Each row is a point. To make a cloud, some directions were put in groups of two or more. Within a group, all points are equally far from the middle, so they leave a hole (a ring in 2 directions, a hollow ball in 3). The other directions are filled evenly. Then the cloud was stretched, turned, moved and blurred a little. How many holes are there, and how many directions does each take, smallest first?

Cloud (22 x 3):
[[ 0.48  0.17  0.38]
 [ 0.26 -0.77 -0.22]
 [-0.31  0.38  0.18]
 [ 0.11 -0.88 -0.05]
 [-0.45 -0.29 -0.67]
 [ 0.12 -0.73 -0.45]
 [-0.25  0.03 -0.38]
 [-0.44  0.48  0.02]
 [-0.05  0.25  0.24]
 [ 0.39  0.19  0.34]
 [-0.11 -0.24 -0.42]
 [ 0.21  0.31 -0.16]
 [ 0.19 -0.37  0.69]
 [ 0.33 -0.06  0.19]
 [ 0.09 -0.48  0.17]
 [-0.02 -0.33 -0.56]
 [-0.31 -0.55  0.24]
 [-0.54  0.43 -0.14]
 [ 0.29  0.43  0.47]
 [-0.79  0.22 -0.14]
 [-0.70 -0.17  0.27]
 [-0.53 -0.50 -0.13]]
Holes: 0

Cloud (31 x 4):
[[-0.03  0.37 -0.59  0.07]
 [ 0.26  0.15  0.51 -0.58]
 [ 0.17  0.62  0.64  0.29]
 [-0.60 -0.11  0.01 -0.63]
 [-0.22 -0.46  0.73 -0.53]
 [-0.32 -0.03 -0.27  0.51]
 [ 0.38  0.12  0.09  0.12]
 [ 0.48 -0.05  0.37  0.08]
 [-0.42  0.28  0.71  0.24]
 [-0.14  0.27  0.38 -0.71]
 [-0.35 -0.77 -0.34 -0.66]
 [-0.28  0.03  0.37 -0.75]
 [-0.46 -0.28 -0.35 -0.07]
 [ 0.16 -0.28 -0.25 -0.05]
 [ 0.20  0.36 -0.46 -0.16]
 [-0.33  0.19 -0.50  0.32]
 [-0.02  0.42 -0.55  0.16]
 [-0.06 -0.01 -0.26  0.40]
 [-0.31 -0.49  0.77 -0.29]
 [-0.43 -0.36  0.29 -0.77]
 [-0.37 -0.73 -0.29 -0.53]
 [ 0.20  0.42 -0.03  0.62]
 [-0.58 -0.40 -0.06 -0.55]
 [-0.40 -0.57 -0.05  0.15]
 [-0.67 -0.05  0.15 -0.02]
 [ 0.26 -0.29 -0.01  0.20]
 [ 0.07  0.02 -0.20  0.36]
 [ 0.49 -0.04  0.30 -0.11]
 [ 0.40  0.02 -0.27 -0.55]
 [-0.50 -0.47  0.25 -0.57]
 [ 0.42 -0.04 -0.13 -0.36]]
Holes: 1 (2)

Cloud:
[[ 0.56  0.60  0.12  0.44  0.34 -0.04]
 [-0.25 -0.68 -0.25  0.07  0.22 -0.40]
 [ 0.48  0.03 -0.24  0.88 -0.27 -0.08]
 [ 0.31 -0.40 -0.14  0.24  0.93 -0.65]
 [ 0.39  0.23  0.00 -0.19  0.18  0.61]
 [-0.14 -0.38  0.02  0.70 -0.17 -0.22]
 [ 0.13  0.46 -0.65 -0.06  0.26 -0.26]
 [-0.14  0.22  0.12  0.87  0.09  0.43]
 [ 0.35  0.00 -0.65  0.17 -0.17 -0.24]
 [ 0.49 -0.15 -0.66 -0.23 -0.22 -0.17]
 [ 0.67  0.25  0.09 -0.13  0.85  0.09]
 [ 0.39 -0.28 -0.44  0.43  0.70  0.28]
 [ 0.32  0.15  0.20  0.69  1.03  0.41]
 [-0.20  0.61 -0.05 -0.29 -0.40  0.24]
 [ 0.66  0.01 -0.17  0.53 -0.16  0.04]
 [ 0.60  0.04 -0.01 -0.32  0.53 -0.38]
 [-0.28  0.07 -0.08 -0.12  0.07 -0.76]
 [-0.04 -0.58 -0.32  0.10 -0.21 -0.44]
 [ 0.20  0.93 -0.15 -0.40  0.58 -0.14]
 [ 0.04 -0.29  0.09 -0.28 -0.15  0.25]
 [-0.03 -0.54  0.09  0.63 -0.10 -0.08]
 [ 0.18  0.29 -0.17  0.45  0.23 -0.62]
 [-0.10  0.03 -0.19  0.28  0.12 -0.79]
 [ 0.10  0.56 -0.37 -0.45  0.20  0.21]
 [-0.10 -0.39 -0.18 -0.25 -0.43 -0.13]
 [ 0.26  0.20 -0.34 -0.19 -0.66 -0.47]
 [ 0.23 -0.03 -0.50  0.60  0.24  0.41]
 [ 0.20 -0.31  0.14 -0.37 -0.29  0.44]
 [ 0.30  0.54 -0.45 -0.41  0.20  0.04]
 [ 0.21  0.56 -0.31  0.57  0.30  0.04]
 [ 0.22  0.05 -0.53 -0.07  0.12  0.42]
 [-0.14 -0.70 -0.17  0.50 -0.18 -0.09]
 [ 0.47  0.24 -0.29  0.09  0.24 -0.17]
 [-0.25 -0.09 -0.33  0.49  0.55  0.23]
 [ 0.32  0.72  0.32 -0.34  0.43  0.42]
 [-0.28  0.37  0.15  0.31  1.04  0.00]
 [-0.12  0.10  0.32  0.42 -0.24 -0.06]
 [ 0.76  0.08 -0.05  0.08  0.39  0.32]
 [ 0.44  0.18 -0.32 -0.28  0.19 -0.39]
 [ 0.76 -0.13 -0.29  0.26  0.01  0.43]
 [ 0.41  0.35 -0.26  0.76 -0.28 -0.12]
 [ 0.20 -0.11 -0.06  0.27  1.42  0.19]
 [ 0.34  0.77 -0.17  0.34  0.07  0.13]
 [-0.37  0.15  0.23  0.60  0.14 -0.19]
 [ 0.20  0.65  0.46 -0.06 -0.56 -0.42]
 [-0.13  0.54 -0.09 -0.13 -0.18  0.32]
 [-0.36 -0.14 -0.22  0.20  1.06 -0.02]]
Holes: 1 (2)

Cloud, 47 rows:
[[ 0.41  0.34  0.35  0.30 -0.68  0.51]
 [-0.06 -0.11 -0.45 -0.04 -0.59 -0.09]
 [ 0.20  0.58  0.17  0.26  0.52 -0.55]
 [ 0.15 -0.13  0.47 -0.27 -0.97  0.54]
 [ 0.28  0.03  0.46 -0.84  0.18 -0.39]
 [ 0.49 -0.10  0.76 -0.18 -0.23 -0.25]
 [ 0.35 -0.10  0.72 -0.63 -0.17 -0.37]
 [ 0.45  0.19  0.95 -0.24 -0.18 -0.35]
 [-0.56  0.63 -0.11  0.09  0.23 -0.01]
 [-0.46  0.06  0.41  0.68 -0.16  0.01]
 [-0.04  0.42  0.35  0.47 -0.66 -0.32]
 [-0.21 -0.05 -0.27 -0.44  0.22  0.41]
 [-0.23  0.23  0.46 -0.74 -0.12 -0.59]
 [-0.44  0.09 -0.26 -0.30  0.20  0.26]
 [-0.07  0.53  0.06  0.23 -0.58 -0.37]
 [ 0.77  0.07  0.06  0.23 -0.35  0.34]
 [-0.51  0.40  0.24 -0.49  0.29  0.16]
 [-0.14  0.33  0.50  0.45 -0.50  0.32]
 [ 0.51 -0.28  0.35  0.44  0.16  0.17]
 [ 0.15 -0.08 -0.40  0.09  0.72  0.27]
 [ 0.28 -0.06  0.63 -0.31  0.15  0.30]
 [-0.02 -0.62  0.35 -0.36 -0.07 -0.29]
 [ 0.33  0.16  0.77 -0.49  0.10  0.15]
 [ 0.11  0.40 -0.05  0.36 -0.48  0.40]
 [ 0.16 -0.30 -0.01 -0.79 -0.09 -0.43]
 [ 0.49  0.70  0.10 -0.06 -0.15  0.17]
 [-0.02 -0.26  0.29  0.32 -0.32  0.62]
 [ 0.21  0.09  0.31  0.52 -0.13  0.53]
 [-0.20  0.38 -0.13  0.00  0.95  0.16]
 [ 0.30  0.60  0.19 -0.02 -0.18 -0.64]
 [-0.47 -0.37 -0.13 -0.51 -0.06 -0.10]
 [-0.46  0.44  0.05 -0.24  0.22 -0.61]
 [ 0.17 -0.14 -0.03 -0.60  0.57  0.18]
 [ 0.26  0.08 -0.19  0.37 -0.53  0.56]
 [-0.47  0.68 -0.09  0.28  0.09  0.01]
 [-0.36  0.51 -0.16  0.25 -0.19 -0.01]
 [ 0.48 -0.25 -0.08 -0.79  0.16 -0.12]
 [ 0.28  0.28  0.99 -0.27  0.20 -0.35]
 [-0.02 -0.27  0.52 -0.02 -0.69 -0.17]
 [-0.60  0.08  0.18 -0.50  0.00 -0.04]
 [ 0.07 -0.21  0.10 -0.84 -0.26 -0.45]
 [-0.06  0.69  0.28  0.33 -0.75 -0.32]
 [-0.47  0.18  0.80  0.01  0.08 -0.49]
 [-0.77  0.23 -0.10 -0.18  0.43 -0.09]
 [ 0.02  0.42 -0.22 -0.12 -0.05  0.34]
 [ 0.29 -0.16 -0.18 -0.50  0.57  0.03]
 [-0.50 -0.50 -0.21 -0.29  0.57 -0.39]]
Holes: 2 (2, 2)

Cloud (89 x 8):
[[ 0.18  0.12 -0.05  0.20 -0.49  0.50  0.26 -0.43]
 [-0.07 -0.45 -0.42 -0.15 -0.07  0.53  0.42  0.34]
 [ 0.15 -0.21 -0.29  0.24  0.76  0.38  0.43  0.26]
 [ 0.27 -0.46 -0.27  0.31 -0.22  0.07 -0.06  0.60]
 [ 0.26 -0.15 -0.11  0.43  0.56 -0.32  0.06 -0.09]
 [-0.18  0.56 -0.28 -0.57  0.03 -0.22 -0.45 -0.33]
 [ 0.19  0.21 -0.92  0.18 -0.12  0.46  0.17  0.19]
 [-0.24  0.16  0.18  0.20 -1.06 -0.14  0.21  0.14]
 [ 0.11  0.66 -0.61 -0.57 -0.51  0.01 -0.43 -0.48]
 [ 0.06  0.14 -0.17 -0.43  0.47  0.46  0.31  0.37]
 [ 0.14 -0.36 -0.42  0.19 -0.14 -0.07  0.84  0.00]
 [-0.09 -0.43  0.25 -0.43  0.10  0.03  0.36  0.60]
 [ 0.18  0.11 -0.53  0.30  0.28  0.53 -0.07  0.61]
 [-0.06  0.89 -0.41  0.03 -0.45 -0.21 -0.21  0.25]
 [-0.23  0.39 -0.78 -0.61  0.45  0.14 -0.33 -0.34]
 [-0.20 -0.25 -0.90 -0.43 -0.21 -0.03 -0.55  0.25]
 [-0.38  0.11  0.12 -0.20  0.10 -0.07  0.39 -0.35]
 [-0.46 -0.48  0.26 -0.30  0.19  0.35 -0.10  0.14]
 [-0.34 -0.28 -0.74 -0.03  0.47 -0.22 -0.24  0.34]
 [-0.26  0.12 -0.71 -0.43  0.43 -0.10 -0.57 -0.33]
 [ 0.20  0.48 -0.45 -0.28  0.55  0.41 -0.22  0.44]
 [-0.22  0.27 -0.48 -0.29  0.32  0.54 -0.09  0.31]
 [-0.06  0.01  0.01 -0.32  0.17 -0.52  0.38  0.50]
 [-0.41 -0.02 -0.36 -0.86 -0.26 -0.22 -0.70 -0.22]
 [ 0.19  0.46 -0.47  0.42  0.58  0.38 -0.44  0.09]
 [-0.06  0.34 -0.17 -0.23 -0.48  0.35 -0.52 -0.49]
 [-0.23 -0.22 -0.23 -0.69  0.67  0.50  0.09 -0.29]
 [ 0.44 -0.03 -0.59  0.40  0.34 -0.09  0.17 -0.32]
 [-0.20  0.32 -0.78  0.14  0.33  0.00 -0.32  0.36]
 [ 0.02  0.19 -0.14  0.59 -0.97 -0.34 -0.20  0.37]
 [ 0.38  0.04 -0.04  0.19  0.10 -0.32  0.65  0.04]
 [ 0.30 -0.31 -0.04 -0.12 -0.31  0.59 -0.08 -0.31]
 [-0.26 -0.17 -0.50 -0.03 -0.37  0.71 -0.64  0.15]
 [-0.02 -0.65 -0.30 -0.14 -0.44  0.46  0.39  0.15]
 [ 0.25  0.17 -0.32  0.51  0.57 -0.15 -0.04  0.54]
 [ 0.20 -0.44 -0.37 -0.59  0.53 -0.17 -0.25  0.13]
 [-0.10  0.43 -0.24  0.40 -1.19 -0.01 -0.51 -0.19]
 [ 0.58  0.20 -0.54  0.01 -0.50  0.31 -0.57 -0.07]
 [-0.05  0.77  0.28  0.14 -0.03  0.22 -0.22  0.02]
 [-0.61 -0.87 -0.24 -0.72 -0.15 -0.28  0.12  0.02]
 [-0.48 -0.07 -0.23 -0.18 -0.18  0.35  0.48  0.07]
 [ 0.07 -0.63 -0.74 -0.24  0.10  0.32  0.07  0.38]
 [ 0.08 -0.10 -0.53 -0.29  0.02 -0.11 -0.52  0.60]
 [ 0.03  0.45 -0.57 -0.10 -0.62  0.55 -0.11  0.32]
 [ 0.01 -0.25 -0.51 -0.45 -0.03 -0.25 -0.60 -0.08]
 [-0.10  0.16 -0.29  0.16 -0.65  0.45 -0.91 -0.13]
 [-0.46 -0.25 -0.59 -0.74  0.41 -0.40 -0.36 -0.31]
 [-0.29 -0.26  0.23 -0.51 -0.21 -0.20  0.01 -0.55]
 [ 0.11 -0.64 -0.12  0.23  0.45  0.66 -0.24  0.18]
 [-0.13  0.07 -0.63  0.10 -0.48  0.46 -0.69 -0.52]
 [-0.74 -0.07 -0.06  0.06  0.33 -0.04 -0.26 -0.05]
 [ 0.25  0.02 -0.46 -0.65  0.52  0.30 -0.24  0.62]
 [ 0.25 -0.25 -0.34 -0.01 -0.33  0.72 -0.45 -0.10]
 [-0.14  0.15 -0.48  0.26  0.43  0.64 -0.40  0.44]
 [-0.22 -0.04  0.12 -0.39 -0.53  0.02  0.59  0.29]
 [-0.27 -0.16 -0.06  0.16 -0.99  0.35  0.24 -0.20]
 [ 0.04 -0.25 -0.24  0.15  0.70  0.68 -0.27  0.27]
 [ 0.42  0.20 -0.48  0.80 -0.06 -0.19  0.25  0.13]
 [-0.36  0.22 -0.12  0.52 -0.93 -0.21  0.01  0.15]
 [ 0.73 -0.05 -0.04  0.44 -0.13  0.49 -0.22 -0.12]
 [-0.22  0.28  0.16 -0.53 -0.55 -0.49  0.41  0.37]
 [-0.55  0.02 -0.42 -0.66  0.18  0.17 -0.65 -0.27]
 [ 0.00  0.11 -0.55  0.20  0.12  0.15 -0.73  0.63]
 [ 0.44  0.63 -0.66  0.40 -0.71  0.36 -0.26  0.11]
 [-0.50  0.21 -0.19 -0.63 -0.27  0.13 -0.70  0.38]
 [-0.21 -0.11  0.12  0.24 -0.29 -0.13  0.70  0.11]
 [-0.27  0.31 -0.52  0.05 -0.17 -0.48  0.21 -0.16]
 [ 0.16 -0.04 -0.56 -0.13 -0.50  0.66 -0.61 -0.17]
 [ 0.28 -0.23  0.23  0.27  0.64 -0.10  0.43  0.02]
 [-0.64  0.14 -0.58 -0.25  0.42 -0.21 -0.20 -0.30]
 [ 0.13 -0.59  0.00 -0.46 -0.66 -0.07  0.33  0.14]
 [-0.21  0.51  0.08 -0.32 -1.12 -0.33  0.06  0.25]
 [ 0.51 -0.30 -0.60 -0.31 -0.41 -0.05  0.22 -0.25]
 [-0.05 -0.54  0.36 -0.06 -0.16  0.25  0.03 -0.39]
 [-0.43  0.01 -0.90 -0.01 -0.01 -0.07 -0.36  0.37]
 [-0.06 -0.01 -0.75 -0.09 -0.59  0.51 -0.74  0.03]
 [-0.02 -0.36 -0.13 -0.23 -0.37  0.68 -0.26 -0.30]
 [-0.54 -0.18  0.12 -0.06  0.11 -0.01 -0.30 -0.44]
 [-0.21  0.47 -0.55  0.12 -0.63  0.31 -0.05 -0.50]
 [ 0.26 -0.17 -0.34  0.26 -0.49 -0.32  0.56 -0.01]
 [ 0.38  0.19 -0.24 -0.01  0.73  0.36 -0.36  0.52]
 [-0.21  0.09 -0.45 -0.22 -0.19 -0.51  0.10 -0.62]
 [-0.16  0.59 -0.22  0.03 -0.84 -0.34  0.02 -0.14]
 [-0.10  0.44 -0.37 -0.16  0.51  0.49 -0.29  0.06]
 [-0.04 -0.01  0.04 -0.28 -0.65 -0.38  0.66  0.13]
 [ 0.17  0.50 -0.73 -0.47  0.39 -0.05 -0.12  0.51]
 [-0.11  0.36  0.10 -0.01 -0.27  0.60 -0.46  0.70]
 [-0.38  0.63 -0.66 -0.74 -0.22  0.09 -0.23  0.34]
 [-0.14  0.35  0.08  0.54 -0.93 -0.33  0.09  0.20]]
Holes: 2 (3, 3)
